Each wall is flat, endless, passes through zero and stands at right angles to its row. A trip goes straight from one point to another. Which walls does it cross, in order?
In the rows, zero is written as 128.

Walls:
(1): [176 194]
(2): [118 129]
(3): [157  73]
(4): [142 157]
(5): [ 58 108]
Trips:
[101 183] to [123 129] => 1, 4
[153 150] to [ 88 126] => 2, 5, 1, 4
[132 102] to [ 69 176] => 2, 3, 4, 1
[194 161] to [118  98] => 4, 1, 5, 2
[112  84] to [ 96 107] => none
[106  96] to [123 123] => none
[ 94 150] to [129  88] => 4, 3, 2
[191 135] to [147 160] => 3

Walls:
(1): [119 145 175 105]
(2): [169 143 106 137]
(3): [ 98 137 131 118]
(4): [132 142 130 149]
(5): [194 109 199 148]
(6): [ 38  48 121  85]
Trips:
[155  49 134  96] to [154 110 139 142] => 2, 6, 4
[ 89 167 177  97] to [ 87  90 121 119] => 1

Walls:
(1): [ 73 127 140 133 117 128 130 148]
(2): [145 132 160 113 137 107 164  82]
(3): [137 104 158 152 167 121 156 206]
(4): [108 100 113 119  93 231 128 114]
(5): [114  92  88 132 115 119  86 170]
(6): [178 162 126 151 140 120 167  89]
Trips:
[164 149 123 160 154 109 149  47] to [180 143 167 140 111  78 125  11] => none
[104 196 138 193 175  73  66 117] to [165 129 132  66 100 192 139 119] => 1, 2, 4
[159  55 105  77 122 114 171 106] to [177 114 178  95 151 124 146 122] => 5, 3, 4
[ 95  68 129 141 136  99 142  67] to [174  87 150  80 160 114 148 120] => 6, 1, 3
[ 95 153 147 161 144  99 187  78] to [158 148 119 196 121 131 171  86] => 1
[110 117 120 169 124  91 133 161] to [157 117 148 127 117 151 146 178] => 4, 1
[114 134 116  59 141 148 110  98] to [190  75 168 144 171  92 120 142] => 4, 3, 6, 5

Walls:
(1): [121  45 136 100 119 130 129 132 108  40 135  91]
(2): [132  99 154 119 166  88  86  88 179  88 106 139]
(3): [106 141  90 100 140 196  67 132  17 196 126 135]
(4): [107 187 164 158 127 125 135  77 121 163  98 150]
(5): [125 164  40  82 178 149 101 128  80  86 119 155]
(6): [178 128 112 169 124 145 136 169  92 153 178 153]
(7): [146 129 132  84 180 145 130 145 142 113  97  92]
Trips:
[113 113 112 143 156 117  71  98  95 135 168  92] to [149  94 125 126  43 155 122 131  77 150 163 166] => 2, 5
[215 139 156 139 155 195 124 136 107 174  93 158] to [122 172 154 107 145 101  53 154  52 132 133  99] => none
[124  93 101  85 134  94 192  98 148 126  88 147] to [169 111 142 151 103  18 149 113 182  94 127 120] => 5, 7
[131 108 167 150 113 164  81 110 141 164 132 123] to [107 141 214 155 118 149 121 164 143 142 144 124] => 2, 3

Walls:
(1): [180 149  96 133 100 123 157 139 132 185 160 115 110 157 147 120 158 114]
(2): [167 121 161 154 129 115 157 136 135 151 126 123 104 159 123 163 126 119]
(3): [136 155  95 110 107 101 143 158  98 144 154  91  83  80  84 116 155 124]
(4): [192 134 113  94 122 132 110 172 148 138 136 121 170  58 137 168 159  94]
(5): [157 133 135 179  90 133 159 110 168 142 113  71  59 126  97  91 109  86]
Trips:
[119 114 166 138 120 126 124 126 108 123  97 157  84 135 100 102 153 117] to [128 168  75 176 171 106 105 158  99 123 140 179 146 150 108  99  84 133] => 2, 5, 3
[139 127  93 128 138 123 126 154  69 145 127 186  66  99 179 157 121  78] to [116 144 139 180  89  99 146 137 117 151 110 112 151 173  83 123 144 223] => 4, 5
[128 140 217 143 169 167  59 127  88 150 130 115 104 125 119 110 120 121] to [ 88  68 139 182 185  77 140 152 112 125 139 146 169 131 135  93 101 173] => 5, 2

Walls:
(1): [106 127 120 153 110 111  97 191 163 153 113 165 154 142 128 129 201  53
 104  82 137 119  82 209]
(2): [182  85  91 109 188 187 149 169  96 145  98 152 149 167 196 156 166 123
  95 141 129 141 122 108]
(3): [ 42 110 132 130 100 143  76 172 114 139 122  58 102 180  79  89 138 123
  90 136 138 156 130 118]
Trips:
[142 112 108 181 135 141 154 146 140 186 115 109 147 120 166  68 141  98
 151 117 156  59 131  98] to [144  75 130 130 118 120 142 190 131 172 150 152 152  59 120 157 125 137
 161  57  74 140 139 117] => none
[175 163  99 152 141  89 167 102 126  75 127 161  89  84 104 162 169 114
 111 113 159 177 100 196] to [107 206 116 165 144 109  98 146 116  99  97 108  99  66 145 139 101 131
 107 178  73  77 111 108] => 1
[141 130 191 153 100 143 162 142  93 203 120 188 149 126 102 173  68  68
  76 120  91 176 136  93] to [185 185 124 120 174 118 105  97 132  70 142 152  85 140 145 123  67 187
 151  95 180 126 165 104] => 1, 2
[145  80 102 170 104 135 169 103 145 101 107 169 164 103 111 160  79 153
 191 142 117 111  52 208] to [171 109 150 126 162 188 199 122 150 171 129 114 151 103 122 127 122 103
 112 157 153 154 191 108] => 2, 1
[ 88 145  85  82 101  97 100  77 106 129 102  89 167 117 128 121 134 236
 111 100 116 124  96  77] to [131 120 122 169 110 121 132 109 166  88  72 157 140 168 130 119 129 167
  89  50 130 158 129 175] => 1, 3

Walls:
(1): [131 109  91  91 129 131  96 157 122  46  65 180  68 151 133 132 128  70
  93 110 142 143 136 141  83 127 202 115 102  87 195 125 125  75 169 123
 127 120  79 155 112  89 109 136 166 117 138  91]
(2): [ 86  97 124 118 144 148 157 104 151  91 189 151 155 151 104 124 124  95
 117 129 165 176 128 188  75 139 141 190 102 144 100 134 152 114  74  97
 117 188 147 139  98 154 123 123 138 110 189 104]
(3): [170  95  83  94 185 133 112 104  95 142 119 148 144 102 102 129 115 143
 205 141 144 152  80 144 123 119 162 166 159 163 146 131 178 150 141 109
 103 156 147 119 161  95 149  99 147 106  98 148]
(4): [167  73 122 186 127 171 150 176 130 132  90 170  67  80 129 129 115  53
 158 170 144  39 116 119 138  39 104 106 108 112 163  94 127 116  87 148
 131 134  73  92 198 134  91 173 169 101 100 114]
(5): [ 98  65 110 101 128 137 157 197 117 157 170 196 123  94 168 123 180 144
 152 126 174 142 127  72  67 130 132 111  73 142 192 160 113 129 205  96
 127 145 181 100  76 167 151  75 171 108 102 112]
(6): [168 191  84  91 156 143  77 125 124 103 158  79 185  85 141 119 186 153
 147 105 143  82 133 132 136  87 180 162 109  74 136  79 143 168 151 134
 139 161  92 152 187 120 190 133  82 134  83  87]
(7): [ 89  95  62 127 164 129  60  73  98 129 141 144  84 159  71  61  99 127
 142 116 148 107  99  93 150  66 132 200 106 166  72  94 125 147 151  43
 135 134 102 100  33 176 144 121 103 116 127 171]
(8): [150 102 166 109 116 154  91 111 174  73 186 105 203  90 162 116 146 212
  73 107  98 183 124 162 145 207 143 126 115  71  73 111  88  89 160 218
 123 139 168  67  92 173  59 144 158 107 100  70]
Trips:
[159  78  20 115 144  90 116 155 157  87 131 155 124  88 150 198 125  69
 167 173 130 105  97  96  87  80 113  99  98 160 137 132 123 131 109 137
 137 103 111 127 148 104 132 156  94  86 114 114] to [144 152 118 159 171 134 162 158  59 110 126 132  44 191  61  72  73 195
 164 180 118  74 127 148 161  76 188 106 124 150 136 142 184 210 133 129
  99 161 114  94 174 158  84 197 141 167 103 108] => 5, 1
[125 118 124 133 162 102 106 104 159 119 122 128 109 144 144  78 102  97
 103  47 145 134 131 165 119 110 190  55 164 120 154  84  81 103  86 133
 132 185 134 132 141  88 111 138 147 131 132 111] to [148 104 162 112 104 166 117 138 118 195 136 136  99 108  73 165 124 126
 132 202 137  99 139 194 133  96 187 125 199 119 127 133  98 115 127 102
 106 130 137 100 119  97 131 182  95 141 138 111] => 3, 8, 6, 2, 1
[167 120 124 123 121 122 139 164 135 156  99 145 140 113 137 155 122 135
  77 145 146  92 130 130 118 103  82 159 121 175 156 113 119 120 100 124
  93 104 106  71 181  98  98 207 111 147 112  59] to [126  95 135 142 116  87 139 170 130 175 140 145 137 125 106 183 124 136
 104 104 154 140 115 110 201 144 103  94 172 116 162  94 101  99 142  44
 129 112 130 139 124  60 146 127 145 121 110 119] => 6, 5, 3
[112 137 128  91 100 148 148 140 112 179  94 134 149 140 145 135 196 139
 102 150  81 111 140  99 214 135 185 143 122  61 148 159 112 101 150 129
 125  75 119 125  89 119 160 116 121 128  78 123] to [165 131 161 138 135 208 151 149 120 131 129 183 118 101 136 129  78  90
 152  85 105 143 152 160  90 177 149 116 174 146 106 116 168 124 148 196
 206 133  81 122  80 160 172  97 162 134  75  86] => 4, 3, 6, 2
[149  86 126 149 108 123 148 136 163  64 119 170 122 143 122 145 137 146
 110 144 119 110 129 108 160 162 105 115 118 157 129  88 161 163 134  99
 165 187 111 135  56 150 120 123 104  72 142 114] to [175 142 117 124  80 109 208 149 105 198 139 105 126 185 169 154 125 161
 176 203  63 206 132 137 132  48 134 117 151 120 153 159 113 103  46 127
 164 224 133 108  88 130 164  69 114  87  83 172] => 1, 8, 3, 7, 4
[123 163 111 119 174 113  96 186 158 192 121 176 120 133 128 113  86 104
 109  97 142  96 129  51  27 114 144 101 134 125  99 157 140  88 109 100
  74 140 127 151 158 157  86  51 117 149  83 112] to [ 59 166 116 122  99 156  63 196 140 186 152 152 147 139 141 155 114  86
  92 110 190 113 134  98  88 138  75 127 109 139 137 111 127 171  54  29
  54 198 128 190 100  98 167 144 103 144  97  87] => 2, 3, 6, 4, 1
[126 164 126  90  91  17  52 162 161 132  86 118 223  88  84 117 210 192
 135 117 161 159  76 150 122 123 119 109 124 139 100 151 179 128 109 174
 124 127 111 169 109  88  94  52 154 129 173 137] to [165 136  94 124  87 177 174 131 188 153 174 184 156 127 144 100 110 129
 130 134 159 149 184 101 180 104  52 172 132 170 172 143  49 149 142 167
  67 109 108  78 136 157 138 120 115  96 134  59] => 5, 2, 3, 4, 6
[156  87 161 134 110 122 130 120 126 173  55 151 135 134 173  93 192 145
 150 107 193 158  95 168 104 108 135 102  69 172  75 150  95 126 160 136
 160 139 129 156 110 144 148 157  73 111 150 177] to [101  95 168 113 116 168 132 134  95 125 142  74  44 140 175 117 151 169
 126 123 127 192 160  75  58 146 105 128 141 167 162 167 116 128 153  84
 111 135  90  99 166 126 175  83 116 172  80  51] => 2, 1, 7

Walls:
(1): [146 160  57 115 142  68 112 135 102 127 126 117  23 147 133 147  83 138
 145 169 115 113 175 159 118 106  90 191  97 103 160 165 184 158 201 152
 102 155 183  28  88 132 107 165 109 109 192 121]
(2): [123  60 182  88 135 177 157 138 122 126 148 144 155 214 131 130 126 148
 162 129 148  53  93 139 118 124 116 122 152 152 124 148 171  81 114 165
  97 104 194 135 121  79 172 116 149 133 109 113]
(3): [ 86  96 104  86 124 176 104 109 135 139 145 156 137 100 177  78 130 111
 189  91 148  22 114 149 152 127  95  95 147 163  73 156  92  93 139 219
 151 127 130 157  98 132 142  82 139 123 115 127]
(4): [ 66 136 142 172  50 111 150 171 129 147 132 177 138 158 103 127 127 175
  95 134 127 159 163 139 120 133 125 130 180  98 120 159  94 149  91 145
 139 143 105  87  99 104 102  74 122  43 137 140]
(5): [131 122 194  85 134  99 151 158 108 157 199 143 146 161 157 109  71  99
 151 102 144 125 142 163 143  91 166 126 139  93 129  91 143 146  84 141
 183 138 134  99 100 109 154 139 130 116 162 158]
(6): [138 165 113  76 131 113 154 203 181 125 115 113 109  91 193 186 131 187
 178 111 165 150 128 125 147 143 189 117  74 131 155 134  80  88 101  88
 121 116 174 123 194 114 145 111 142  73 139 157]
(7): [130 184 104  89 105 168  78 144 130 126 176 109 218 133 111  91 119 120
  92 151 135 123 168 142 135 146 160 109  68 155  57 143 193 163 133 110
 121  97 124 126 190 135 120  89 123 133 179 164]
(8): [116 141 152 118  95 102 165  59 111 100 146  96 153 118 158 172 145 116
 106 157 122 137 132 142 156 122 120 121 131 100 150 141 142 138 204 199
 146  82 109 105  95 182 175 183 151 153 124 161]
(9): [123 131 122 205 136 142 147 194 122 110 136  85  81  76 150 153 103 113
 170 128  49  98 138 151 130  99 215 159 159 138 182 107 187 200 166  60
  82  76 107  93 135 147 144 103 115 205  99  64]
Trips:
[128 165 154 119  64 202 158 115 131 136  59 135 152 157 116 154  89 154
 157  93  78 108 105 151 138 205 160 126 111  60 167 126  54 105 132 184
 104 187  81 102 133 144 148 112 132 133 179  74] to [182 133 139  99 111 126 132 106 181  87 207 143 110 102 118 163 176  87
 134  71 127 172 155 120 187 171 151 101  50 109 129 139 202 108 167  64
  66 138 138  73  86 171 102  84 124  81 165 161] => 2, 1, 3, 7, 9, 5, 4
[116 151 119 111  96 149 117 238  68 136  95  70  90  80 123 178  81 104
  79 186 129 148  77 158 174  94 214 168 135  75 114 131 172 158 113 155
 125 168 134 115 147 160 116 102 178 122 130 125] to [105 172 115 167 158 156 153 134  57  74 141 151  79  80 154  84 168 143
  96 175  77 137 103 144 133 146 103 156 110 182 137 169 117 189 163 157
 107 130  59 137 112 124  98 176  88 136 137  67] => 5, 6, 7, 4
[108 171 130 129 131  83 117 128 111 155 132 135  98 131  84 138 139 126
  94 143  73 151 119 161 130 147 122  67 133 178 146 109  91 155  91  86
 123  84 105 103 186 106 139 129  90 104 143  84] to [159 100 149 203  87  88 119 154 138 120 111 137 150  92 116 135 153  81
 134 125 171 153 135  97 147 144 155 101 119 133 181 113 131  92 133 113
  66  60 127  73 137  95  86 128 162 147 185  98] => 7
[ 77 142  84 123 151 125 141 151  78 133 124 138 131  90 150 151 108 185
 126 202 122 104 122 130  88 107 115 121 187 162 106  74 167 150 156 173
  95 154 110 195 126 175 150 131 107 154 152 227] to [163 177 117  98 159  96 120  95 135 185  99 135 162 123 140 136 158 152
 169  89 103 122 134 145 123  62 117 123  73 146 135 159  84 172 187 106
 135 142 138  54  96 117 130  64 164 140 126 134] => 6, 5

Walls:
(1): [117 124 127 143 140 156  84 116 112  97 142 121 139 132 175 144  60 132
 144  84 148  87 199 111 127 142 151 168 135 188 104  72 170  79 104 133
 104  91 150 169 142 121 118  90  82  28 132 173]
(2): [125 133 122 112 147  71 131 100  95  86 116 117 149  67 135 124 140 125
  67 154  52 123 112  78 128 187 142 140 145 131  87 170 167  71 106 100
  76 142  75  52 144 161 104 105 105 119 159  41]
(3): [162 115 108 105 144 107  91  92 249 126 132  99 106 100 140  78  69 104
 107 150 142 109 103 157 112 135  92  89  92 108 134 106 117 126 116 113
 137 168 117 173 141 134 121  78 139 188 202 149]
(4): [103  79  88 125 141 171 155  99  76 173 161 102 177  96 131 169  91 120
 119 156 133 125 130 142 141  95 103 157 127 133 127 106 143 117 126 136
 174 129  97 149 185 105 162  95 105  82 147 143]
Trips:
[159 109 122 156 138  88  99  91 124 116 110 102 110 103 113 154  99  81
  99 131 141 106 122 142  97 167 168 156 130 113  65 141 178  71 121 120
 173  95 122 145  97 174 106 140 169 140 105 174] to [158 168  73 131 147  99 120  84 142 112 173 145 157 243 101 167 121 135
 151 149  99  90 132 129 151 102  92  55 105 136 119 133 114  87 154 129
 105 150 178 125 182 108 107 108  85 112 201  95] => 4
[139  94 125 115  93 110 148 116  72  96 170  80 119 127 167  78 146 160
 121 187  74 160 177  95 123  98 170  98 106  90 168 123 102 136 127 145
 142  96  94 163 135 135 146 104 148 160 132 154] to [131 113 122 157 106 132 131 151  90 131  77 187 149 122  94  57 171 147
 135 119 140 149 141 110 180 205 128 130 128 130 116  90  99 171 161 101
 144 146 109  95 122  96  96 137  71  99 114 126] => 3, 4
[ 99 135 105 102 139  98 148 130 140 160 146 130  97  99 142 148 139 143
  84 103 168 164 122  85  90 144 129 182  74 201  84 143  65 143 170 163
 108  94 143 110 121 141 129 115 187 120  75 180] to [122 173 101  49 114  90 127 146 107 223 115  63  99 141  96 141 135 127
 114 107  42 119 148 176  56 114 187 175 119 162 119 142  50  82 135 107
 110 130 167 157 102  78 144 137 156 133 160 112] => 1, 2

Walls:
(1): [139 128 191 106  67 132 113  84 190 114 113  95 104 171  85 155 143 158
 166 169 130  94 183 169  71 214 180 121 184 114 134  97 153 201 112 129
 141 155 174  82 115 185  76 176 105 108 154 105]
(2): [176 125 147 131 127 131 170  52 149 124  65  75 135  81  69 125 140 122
 109 144  92 154 109 112  66  61 148 112 108 150 132 136 247 149 137 171
 124  70 114 146 125 153 125  47 142 180  79 114]
(3): [167  87 104 123 124 169 168 160 127 189 156 175 147 140 113 182  61  93
  87  93 159 114 137 107 113 152 141 108  90 132 122 125  93 130 136 118
  87 141 118 101  91 116  96 105 144 173  48 131]
(4): [117 152  60 146  94  92 118 135 109  53 118 136 155 142 112 111 140 126
 126 186 166 116 165 105  92  75 142 105 159 157  83  50 107 102  73 174
 125 110 164 133 104 127 139 144 111 169 139 118]
(5): [151 174 101 108  89 136 131 153 105 125  91 131  29 139 102  66 113 136
  92 147 107 143 112 130 108  96 158 108 141 133 144  68 141 177 136 141
 117 115 110 120 147 182 150 109 122 132 163 119]
(6): [134  96  83 191 101  90 157 139 195 140 142 144 144 144 163 137 157 107
 155  92 135 127 113 141 124 199 198 181  48 155 118 177  85 102 120  95
 143 126 134 153 184  88 164 128 122 136 118 179]
(7): [140 110 176 113 156  82  68 131 133 124 151 178 129 137 201 167 148 197
 105 157 148 150  81 136 155 112  90 138 104 133 121 124  95 143 118  97
 114  84 137 124  72  96 169 149 137 104 151 173]
(8): [134  71 151 197 144  91 188 137 141 152 150 122 150 106 160 158 137 133
 103 160  97 159 120  67 151 148  97 142  91  87 144 149  92 159 137 152
  67 112 181 189  99 127 168 162 173  88 132 150]
(9): [155 164 153 160  99  94 188 116 125 100 159 137 133 141  82 127 131 190
 107 126 145 124 167 136  41 131 120  79 139 152 156 139 120 199 162 132
 150 169 114 163 151 143 121 135 178  83  99  94]
(10): [ 81 169 117 166 202 134 116 164 132  64  80 190 144 129 134 140 191 102
  57 178 111  46 177 134 143 156 152 117  78  92 164 132  86 145 153 119
 112 103 119 151 124 107  81 168 134 135 123 114]
(11): [123  93 102 181  83  82 106 165 174 176 112 186 109 151 131 249 119 149
 117 123 103 206 171 177 150 160 137 104 126 132 167 111 146  99 116 157
 132 145  79 157 128 159  93 124 113 170  84 115]
(12): [166 139 210 142 118 146 108  66 144 195  94 107 141 134 138 155  91  53
 148  86 101  67 184 133 111 137  74 135 148 107  87 184 127 113 140 146
 201 158  82  93  84 138  81 161 127 132 179 136]
Trips:
[154 207 120 161 151 128  82 174 144  88 132 170 127 142 168 146 100 144
 149 172  91 147 117  65 147 186  99 110 123 153 133 108 150 152 109  63
 138 117 145 107 179 104 103 149  90 115 114 132] to [ 91 124 160 149 139 144 188 212 119  89  96 182 148 122 150 151 166 111
 110 122 183 154 100 139 170  86 176 116 176 134 109  99 105 157 180 106
 156 144 133 134  80 141 112 165 123 186 120 138] => 1, 3, 6, 8
[156 120 171 134  51 180  97 118 130 118 130 127 146 114 169 182 181 133
  89 148  92 122 141 154 133  52  94 156 126 119 167 163 145  81 120 128
 148 179 142 146  96 172 103 137 144 121  83  92] to [ 94 132 122  76 103 142 100 142 104 128 139 104 104 137 131 128 110 180
 102  96 169 112 104 153 100  48 123 133 150 189 155 113 119 116 135  97
 119 113 119 119 103 164 146 154 105 121 102 110] => 10, 8, 4, 5, 12, 1, 11, 2
